Each row of a before or after table is a point. The points were changed in one or more steps. Then noise was added and the rows were shuffled. The steps act on how far a point lies along the listed directions, d1 being the first. Write out the steps. A step turns or swaps two directions, mirrors them in a line or flattens them onto one, adds a multiple of one to another, or multiplies one. Angles are multiples of 10 degrees, from the lower direction toward the higher: turns from -170 to 170, lines from 10 to 170 but not 90. Use the fewest steps. Two steps may share a direction if one is a turn and the other turns, adds or multiplies; they go together, in the order done. Otherwise the lowest direction goes first.

Directions:
(1): | -0.018 | -0.051 |
(2): | -0.051 |  0.018 |
Before (9 x 2)
|  0.014 |  0.038 |
|  0.010 |  0.000 |
| -0.013 | -0.010 |
|  0.001 | -0.002 |
|  0.013 | -0.012 |
| -0.040 | -0.007 |
|  0.028 |  0.002 |
| -0.020 | -0.035 |
|  0.037 |  0.013 |
After (9 x 2)
| -0.025 | -0.015 |
| -0.005 |  0.013 |
| -0.012 |  0.044 |
|  0.041 |  0.115 |
| -0.033 | -0.114 |
| -0.004 |  0.078 |
| -0.006 | -0.042 |
| -0.003 | -0.004 |
|  0.013 | -0.069 |
Steps: multiply d1 by 3; multiply d2 by -1

Directions:
(1): | 0.033 | 0.022 | 0.053 |
(2): |  0.037 |  0.038 | -0.040 |
(3): |  0.044 | -0.050 | -0.007 |
Before (8 x 3)
| -0.038 | -0.008 | -0.024 |
|  0.007 |  0.053 | -0.032 |
|  0.005 | -0.025 |  0.074 |
|  0.067 |  0.017 | -0.031 |
| -0.001 |  0.013 | -0.052 |
|  0.000 |  0.001 |  0.080 |
|  0.012 |  0.057 | -0.012 |
|  0.043 |  0.012 | -0.044 |
After (8 x 3)
| -0.001 |  0.052 | -0.024 |
|  0.002 |  0.011 | -0.056 |
| -0.006 | -0.006 |  0.085 |
|  0.077 |  0.032 | -0.040 |
|  0.007 | -0.022 |  0.068 |
| -0.045 | -0.011 | -0.021 |
|  0.002 |  0.042 | -0.003 |
|  0.054 |  0.017 | -0.056 |
Steps: add 0.5 times d3 to d2

Directions:
(1): | -0.043 |  0.018 | -0.043 | -0.042 |
(2): | -0.046 | -0.057 |  0.022 |  0.001 |
(3): |  0.004 |  0.017 |  0.053 | -0.052 |
(4): |  0.043 | -0.045 | -0.025 | -0.037 |
Before (9 x 4)
|  0.003 | -0.088 |  0.009 |  0.060 |
| -0.003 |  0.050 | -0.053 | -0.012 |
| -0.028 |  0.019 |  0.071 | -0.012 |
|  0.016 | -0.004 | -0.009 |  0.058 |
|  0.051 | -0.019 | -0.010 | -0.018 |
| -0.078 |  0.037 | -0.043 | -0.015 |
| -0.049 |  0.043 | -0.018 |  0.026 |
| -0.034 | -0.043 |  0.020 |  0.033 |
|  0.054 |  0.044 | -0.016 |  0.080 |
After (9 x 4)
| -0.054 |  0.011 |  0.014 | -0.009 |
| -0.019 | -0.077 | -0.009 |  0.038 |
| -0.026 |  0.004 |  0.005 |  0.043 |
|  0.040 |  0.004 | -0.036 |  0.013 |
| -0.016 |  0.063 |  0.021 |  0.072 |
| -0.051 |  0.025 |  0.027 |  0.003 |
| -0.016 |  0.051 | -0.015 |  0.017 |
| -0.029 | -0.055 |  0.018 |  0.003 |
|  0.009 | -0.009 |  0.056 | -0.050 |
Steps: multiply d1 by 0.4; turn d3 and d4 by 40 degrees; turn d2 and d4 by 30 degrees

Directions:
(1): | -0.011 |  0.067 |  0.017 |  0.026 |  0.011 | -0.055 |
(2): | -0.066 | -0.016 |  0.001 |  0.022 | -0.060 | -0.008 |
(3): |  0.011 | -0.025 |  0.079 |  0.040 |  0.009 |  0.012 |
(4): | -0.047 |  0.038 |  0.025 | -0.033 |  0.023 |  0.053 |
(5): |  0.044 |  0.041 |  0.011 | -0.003 | -0.064 |  0.030 |
(6): | -0.002 |  0.015 | -0.039 |  0.070 |  0.018 |  0.043 |
Before (10 x 6)
|  0.043 | -0.029 | -0.005 |  0.071 |  0.046 |  0.021 |
|  0.041 | -0.027 |  0.053 | -0.082 |  0.014 |  0.003 |
| -0.066 |  0.037 |  0.024 |  0.060 |  0.043 |  0.064 |
| -0.081 |  0.044 |  0.038 |  0.011 | -0.023 |  0.040 |
| -0.008 | -0.038 | -0.028 |  0.012 | -0.037 |  0.034 |
| -0.011 |  0.031 |  0.005 |  0.016 | -0.024 |  0.014 |
|  0.017 | -0.059 |  0.011 | -0.064 | -0.016 | -0.045 |
|  0.010 | -0.023 | -0.038 |  0.031 |  0.052 |  0.031 |
|  0.007 |  0.007 | -0.016 | -0.016 |  0.004 | -0.013 |
|  0.015 | -0.044 |  0.027 |  0.054 |  0.079 |  0.011 |
After (10 x 6)
|  0.008 | -0.004 | -0.021 | -0.015 |  0.010 | -0.005 |
|  0.053 |  0.014 |  0.016 |  0.020 | -0.020 |  0.027 |
| -0.003 |  0.052 | -0.040 |  0.046 | -0.016 |  0.005 |
|  0.002 |  0.020 |  0.038 | -0.016 |  0.003 | -0.012 |
| -0.036 | -0.062 | -0.036 | -0.044 | -0.037 |  0.049 |
| -0.058 |  0.085 |  0.058 |  0.038 |  0.018 |  0.016 |
| -0.058 |  0.014 | -0.028 |  0.082 | -0.035 | -0.003 |
| -0.026 |  0.032 |  0.088 | -0.013 |  0.040 |  0.030 |
| -0.019 |  0.034 | -0.023 |  0.067 | -0.055 | -0.029 |
|  0.022 | -0.085 | -0.038 | -0.008 | -0.002 |  0.030 |
Steps: turn d1 and d6 by -60 degrees; turn d5 and d6 by -60 degrees; mirror d2 and d3 in the line at 60 degrees

Directions:
(1): | -0.013 | -0.005 |  0.022 |  0.016 |  0.017 | -0.078 | -0.024 |  0.062 |
(2): | -0.032 | -0.007 |  0.032 |  0.077 |  0.027 |  0.031 |  0.044 |  0.011 |
(3): |  0.010 |  0.027 | -0.011 | -0.007 |  0.071 | -0.044 |  0.032 | -0.052 |
Before (12 x 8)
|  0.029 |  0.026 | -0.032 | -0.043 |  0.006 |  0.019 |  0.001 | -0.090 |
| -0.009 |  0.006 |  0.014 |  0.043 |  0.052 | -0.017 |  0.019 |  0.002 |
| -0.034 | -0.020 | -0.007 |  0.058 | -0.023 |  0.086 |  0.019 | -0.007 |
|  0.035 |  0.026 | -0.039 | -0.012 | -0.010 |  0.060 |  0.036 | -0.076 |
|  0.036 |  0.002 | -0.032 | -0.050 |  0.036 | -0.013 |  0.012 | -0.040 |
|  0.032 |  0.026 | -0.017 | -0.046 |  0.005 |  0.008 |  0.005 | -0.066 |
| -0.023 | -0.013 |  0.005 |  0.030 | -0.021 |  0.078 |  0.033 |  0.010 |
|  0.017 | -0.018 |  0.002 |  0.026 | -0.017 | -0.018 |  0.007 |  0.045 |
|  0.015 |  0.007 | -0.018 | -0.006 |  0.016 |  0.004 |  0.010 | -0.037 |
|  0.024 |  0.004 | -0.032 | -0.042 | -0.017 | -0.026 |  0.000 | -0.018 |
|  0.011 | -0.007 | -0.007 | -0.003 | -0.063 |  0.057 | -0.010 | -0.004 |
|  0.002 | -0.004 |  0.037 |  0.019 |  0.010 |  0.010 |  0.023 |  0.012 |
After (12 x 8)
|  0.090 |  0.045 | -0.094 | -0.142 | -0.037 | -0.002 | -0.031 | -0.107 |
| -0.003 | -0.018 |  0.020 |  0.076 |  0.008 | -0.003 |  0.041 |  0.045 |
|  0.005 |  0.020 | -0.049 | -0.014 |  0.045 |  0.008 |  0.023 | -0.085 |
|  0.051 | -0.013 | -0.041 | -0.094 | -0.031 | -0.004 | -0.037 | -0.010 |
|  0.018 |  0.009 | -0.015 | -0.013 | -0.024 |  0.029 |  0.003 | -0.033 |
|  0.055 |  0.019 | -0.040 | -0.111 | -0.050 |  0.000 | -0.046 | -0.052 |
| -0.001 |  0.012 |  0.003 |  0.018 |  0.049 | -0.032 |  0.007 | -0.003 |
|  0.007 |  0.021 | -0.027 | -0.024 |  0.040 |  0.012 |  0.039 | -0.052 |
|  0.063 |  0.023 | -0.066 | -0.136 | -0.056 | -0.003 | -0.065 | -0.086 |
|  0.014 | -0.013 | -0.022 | -0.031 | -0.055 |  0.002 | -0.015 |  0.013 |
|  0.009 |  0.007 |  0.029 |  0.006 |  0.027 | -0.008 |  0.025 | -0.006 |
|  0.035 |  0.010 | -0.038 | -0.054 | -0.014 | -0.010 | -0.022 | -0.036 |
Steps: add -1.5 times d1 to d3; turn d2 and d3 by 70 degrees

Directions:
(1): | -0.022 | -0.041 |  0.065 |  0.003 |  0.057 | -0.001 | -0.004 | -0.058 |  0.006 |
(2): |  0.000 |  0.060 | -0.007 |  0.019 |  0.023 |  0.067 | -0.019 | -0.021 |  0.058 |
(3): |  0.063 | -0.044 | -0.042 |  0.018 |  0.053 | -0.014 | -0.036 |  0.019 |  0.025 |
(4): | -0.021 | -0.022 |  0.039 |  0.072 | -0.022 | -0.009 |  0.011 |  0.053 |  0.045 |
(5): | -0.003 | -0.021 | -0.048 |  0.064 | -0.002 |  0.023 |  0.054 | -0.044 | -0.029 |
(6): |  0.037 | -0.023 |  0.026 |  0.021 | -0.060 |  0.037 | -0.062 | -0.026 | -0.027 |
Before (14 x 9)
| -0.003 | -0.034 |  0.085 | -0.093 |  0.020 |  0.005 | -0.066 | -0.062 | -0.021 |
|  0.009 | -0.032 |  0.014 | -0.063 |  0.053 | -0.081 |  0.030 |  0.017 | -0.020 |
|  0.029 | -0.095 | -0.008 | -0.026 |  0.119 | -0.064 |  0.004 | -0.047 | -0.034 |
|  0.005 | -0.007 | -0.022 |  0.028 |  0.081 |  0.028 |  0.004 | -0.038 |  0.031 |
| -0.014 | -0.024 |  0.044 |  0.009 |  0.014 |  0.027 | -0.034 | -0.086 | -0.041 |
|  0.014 | -0.017 |  0.047 | -0.024 | -0.047 | -0.003 | -0.061 |  0.064 |  0.038 |
| -0.013 | -0.030 |  0.044 | -0.091 |  0.081 | -0.065 |  0.003 |  0.014 | -0.032 |
|  0.039 | -0.068 |  0.011 | -0.032 |  0.020 | -0.026 | -0.051 |  0.036 |  0.036 |
|  0.008 |  0.037 |  0.039 | -0.040 | -0.033 |  0.027 | -0.054 | -0.008 | -0.001 |
| -0.010 | -0.057 |  0.051 | -0.010 |  0.050 | -0.048 | -0.016 | -0.036 |  0.000 |
|  0.049 | -0.023 | -0.018 | -0.008 |  0.035 | -0.031 | -0.015 |  0.001 | -0.007 |
|  0.029 | -0.038 | -0.051 |  0.049 |  0.050 |  0.001 | -0.022 |  0.013 |  0.012 |
| -0.008 |  0.008 |  0.035 | -0.005 | -0.009 | -0.004 |  0.003 |  0.066 |  0.032 |
| -0.043 |  0.026 | -0.008 |  0.019 |  0.032 | -0.010 |  0.047 | -0.004 |  0.039 |
After (14 x 9)
|  0.012 |  0.059 |  0.013 | -0.052 | -0.040 |  0.026 | -0.048 |  0.003 | -0.006 |
| -0.003 | -0.060 |  0.065 |  0.018 | -0.011 | -0.023 | -0.032 | -0.039 | -0.019 |
|  0.021 | -0.011 | -0.007 |  0.010 |  0.006 | -0.018 |  0.016 | -0.014 | -0.018 |
| -0.029 |  0.001 |  0.012 |  0.015 |  0.053 | -0.004 |  0.019 | -0.032 |  0.039 |
| -0.014 | -0.051 |  0.060 | -0.022 |  0.027 | -0.062 |  0.034 | -0.003 | -0.022 |
|  0.001 | -0.024 | -0.043 |  0.053 |  0.029 |  0.013 |  0.006 | -0.012 | -0.006 |
| -0.024 |  0.005 |  0.046 |  0.000 | -0.006 | -0.006 |  0.014 |  0.050 |  0.028 |
| -0.004 | -0.041 |  0.020 | -0.008 | -0.034 | -0.004 |  0.000 |  0.014 |  0.009 |
|  0.028 | -0.016 |  0.016 |  0.012 | -0.024 |  0.031 | -0.067 | -0.057 | -0.045 |
| -0.021 |  0.007 |  0.033 | -0.017 | -0.072 |  0.000 | -0.018 |  0.067 |  0.028 |
|  0.008 | -0.005 | -0.017 |  0.021 |  0.060 |  0.045 | -0.009 | -0.072 |  0.002 |
|  0.013 | -0.021 |  0.071 | -0.074 | -0.049 |  0.025 | -0.078 | -0.047 | -0.040 |
|  0.011 | -0.101 |  0.034 |  0.021 |  0.046 | -0.026 | -0.001 | -0.074 | -0.062 |
| -0.033 | -0.049 |  0.092 | -0.048 |  0.034 | -0.040 | -0.003 | -0.011 | -0.046 |
Steps: turn d1 and d6 by 40 degrees; add -0.5 times d2 to d4; flatten d3 and d5 onto the line at 60 degrees

Directions:
(1): |  0.013 | -0.043 |  0.047 | -0.002 | -0.018 | -0.040 |  0.064 |  0.037 | -0.062 | -0.026 |  0.002 |
(2): |  0.062 |  0.060 | -0.020 | -0.005 | -0.013 |  0.010 |  0.063 |  0.008 |  0.013 |  0.029 |  0.054 |
(3): | -0.060 |  0.003 | -0.039 |  0.006 | -0.090 |  0.002 | -0.006 |  0.031 |  0.000 | -0.016 |  0.040 |
(4): | -0.029 | -0.005 |  0.015 | -0.082 | -0.004 |  0.045 |  0.049 | -0.037 |  0.029 | -0.040 | -0.009 |
Before (9 x 11)
|  0.016 | -0.011 |  0.004 |  0.041 | -0.008 | -0.024 | -0.001 |  0.025 | -0.045 |  0.017 |  0.003 |
|  0.017 |  0.032 |  0.011 | -0.017 |  0.051 |  0.039 |  0.009 | -0.011 |  0.021 |  0.000 | -0.033 |
| -0.060 | -0.040 | -0.009 |  0.060 | -0.043 | -0.032 | -0.082 |  0.018 | -0.026 | -0.021 | -0.005 |
|  0.050 |  0.027 | -0.001 |  0.024 |  0.017 | -0.024 |  0.017 |  0.024 | -0.007 |  0.037 | -0.004 |
|  0.029 | -0.006 |  0.004 |  0.055 | -0.030 | -0.051 |  0.022 |  0.060 | -0.067 |  0.009 |  0.012 |
| -0.023 | -0.013 | -0.020 | -0.013 | -0.036 | -0.019 | -0.006 |  0.031 | -0.027 | -0.022 |  0.005 |
| -0.044 | -0.005 |  0.000 |  0.003 |  0.017 | -0.008 | -0.046 | -0.007 |  0.000 |  0.004 | -0.021 |
|  0.016 |  0.029 | -0.012 |  0.027 |  0.001 | -0.006 | -0.032 | -0.011 |  0.002 |  0.027 |  0.012 |
| -0.006 |  0.032 | -0.062 |  0.020 | -0.030 |  0.023 | -0.013 |  0.012 |  0.027 | -0.002 |  0.021 |
After (9 x 11)
|  0.081 |  0.057 | -0.022 |  0.041 | -0.054 | -0.034 |  0.087 |  0.066 | -0.048 |  0.033 |  0.072 |
| -0.104 | -0.083 | -0.001 |  0.083 | -0.030 | -0.046 | -0.151 |  0.018 | -0.038 | -0.035 | -0.047 |
|  0.031 |  0.070 | -0.070 |  0.009 | -0.031 |  0.034 |  0.026 |  0.007 |  0.043 |  0.013 |  0.049 |
|  0.115 |  0.091 | -0.020 |  0.004 | -0.002 | -0.007 |  0.096 |  0.029 |  0.011 |  0.060 |  0.056 |
|  0.055 |  0.066 | -0.020 |  0.020 |  0.000 |  0.003 |  0.012 | -0.010 |  0.012 |  0.042 |  0.044 |
| -0.082 | -0.048 |  0.016 |  0.019 |  0.030 | -0.023 | -0.098 | -0.007 | -0.015 | -0.010 | -0.063 |
| -0.039 | -0.024 | -0.021 | -0.008 | -0.033 | -0.022 | -0.028 |  0.028 | -0.026 | -0.025 | -0.008 |
|  0.013 |  0.023 |  0.018 | -0.017 |  0.053 |  0.034 |  0.010 | -0.008 |  0.014 | -0.006 | -0.040 |
|  0.044 |  0.020 | -0.008 |  0.037 | -0.020 | -0.016 |  0.029 |  0.029 | -0.037 |  0.030 |  0.033 |
Steps: turn d1 and d3 by 10 degrees; turn d2 and d4 by 20 degrees; multiply d2 by 3

Directions:
(1): | -0.080 | -0.010 | -0.018 |  0.025 |  0.000 |  0.012 |  0.005 | -0.055 | -0.025 | -0.071 |  0.034 | -0.003 |
(2): |  0.017 | -0.048 | -0.020 |  0.023 |  0.020 | -0.027 | -0.051 |  0.049 |  0.043 | -0.059 |  0.008 |  0.049 |
(3): |  0.011 | -0.013 |  0.020 | -0.005 | -0.014 | -0.008 |  0.027 | -0.041 |  0.107 | -0.008 |  0.029 | -0.044 |
(4): | -0.028 | -0.038 |  0.008 |  0.049 |  0.096 | -0.001 |  0.032 | -0.005 |  0.011 |  0.041 | -0.029 | -0.004 |
(5): |  0.028 | -0.037 | -0.022 |  0.073 | -0.053 | -0.025 | -0.024 | -0.027 | -0.019 |  0.006 | -0.048 | -0.048 |
Before (13 x 12)
| -0.069 |  0.042 |  0.024 | -0.060 |  0.063 |  0.019 |  0.033 | -0.020 |  0.025 |  0.016 |  0.041 |  0.039 |
|  0.049 |  0.053 | -0.013 | -0.073 | -0.089 |  0.022 | -0.005 |  0.008 |  0.011 |  0.014 |  0.055 | -0.013 |
| -0.005 | -0.011 | -0.029 |  0.030 | -0.127 |  0.018 | -0.030 | -0.060 | -0.003 | -0.057 |  0.058 | -0.048 |
| -0.007 |  0.015 | -0.007 |  0.027 | -0.021 |  0.010 |  0.021 | -0.032 | -0.070 |  0.009 | -0.006 | -0.035 |
|  0.050 |  0.004 |  0.008 |  0.000 | -0.032 | -0.024 |  0.003 |  0.018 |  0.028 |  0.004 |  0.013 | -0.026 |
|  0.012 |  0.058 | -0.036 | -0.085 | -0.063 |  0.001 | -0.042 |  0.037 | -0.117 |  0.007 | -0.039 |  0.032 |
| -0.016 | -0.078 | -0.028 |  0.066 |  0.044 | -0.039 | -0.031 |  0.063 |  0.046 | -0.014 |  0.004 |  0.031 |
|  0.047 | -0.023 |  0.013 | -0.025 |  0.032 |  0.006 | -0.065 |  0.112 |  0.026 | -0.009 | -0.007 |  0.064 |
| -0.081 |  0.055 |  0.011 | -0.033 |  0.026 |  0.024 |  0.056 | -0.045 | -0.001 |  0.022 |  0.021 | -0.005 |
| -0.051 | -0.030 |  0.006 |  0.037 | -0.015 | -0.025 | -0.007 | -0.055 |  0.029 | -0.057 |  0.015 | -0.010 |
| -0.081 |  0.065 |  0.000 | -0.070 |  0.083 |  0.048 |  0.072 | -0.030 | -0.076 |  0.013 |  0.055 |  0.072 |
| -0.041 |  0.069 | -0.007 | -0.026 | -0.020 |  0.026 |  0.011 | -0.015 | -0.068 | -0.025 |  0.028 |  0.028 |
|  0.019 |  0.014 | -0.002 | -0.044 |  0.032 |  0.003 |  0.012 |  0.061 | -0.016 |  0.049 | -0.025 |  0.027 |
After (13 x 12)
|  0.042 | -0.010 |  0.019 |  0.013 | -0.014 | -0.021 |  0.013 |  0.018 |  0.019 |  0.024 |  0.009 | -0.025 |
| -0.005 | -0.038 | -0.018 |  0.023 | -0.016 | -0.027 | -0.014 |  0.038 |  0.025 |  0.008 |  0.015 |  0.006 |
| -0.061 |  0.068 | -0.019 | -0.081 |  0.060 |  0.043 |  0.035 | -0.015 | -0.061 | -0.028 |  0.065 |  0.096 |
| -0.012 |  0.016 | -0.032 | -0.038 |  0.020 | -0.004 | -0.022 |  0.034 | -0.096 |  0.019 | -0.058 |  0.039 |
| -0.055 |  0.042 |  0.016 | -0.077 |  0.035 |  0.006 |  0.020 | -0.006 |  0.033 |  0.010 |  0.053 |  0.047 |
|  0.029 | -0.009 |  0.025 | -0.028 |  0.041 |  0.024 | -0.032 |  0.091 |  0.005 |  0.022 | -0.017 |  0.041 |
| -0.052 | -0.019 |  0.011 |  0.022 | -0.032 | -0.023 | -0.014 | -0.058 |  0.024 | -0.054 |  0.017 | -0.026 |
| -0.039 | -0.041 | -0.034 |  0.068 | -0.063 |  0.027 | -0.008 | -0.065 | -0.003 | -0.040 |  0.051 | -0.049 |
|  0.009 |  0.007 | -0.008 | -0.021 |  0.003 |  0.027 |  0.012 |  0.000 |  0.026 |  0.030 |  0.034 | -0.009 |
|  0.018 |  0.018 |  0.006 | -0.047 |  0.030 | -0.003 |  0.009 |  0.059 | -0.022 |  0.042 | -0.023 |  0.030 |
| -0.061 |  0.035 | -0.013 | -0.005 |  0.019 |  0.020 |  0.012 | -0.007 | -0.049 | -0.029 |  0.021 |  0.040 |
| -0.061 |  0.052 |  0.001 | -0.039 |  0.013 |  0.016 |  0.024 | -0.023 |  0.013 | -0.006 |  0.020 |  0.018 |
|  0.000 |  0.000 | -0.012 |  0.033 | -0.014 |  0.003 |  0.006 | -0.017 | -0.059 | -0.013 | -0.006 | -0.026 |
Steps: flatten d1 and d4 onto the line at 170 degrees; multiply d2 by 0.4
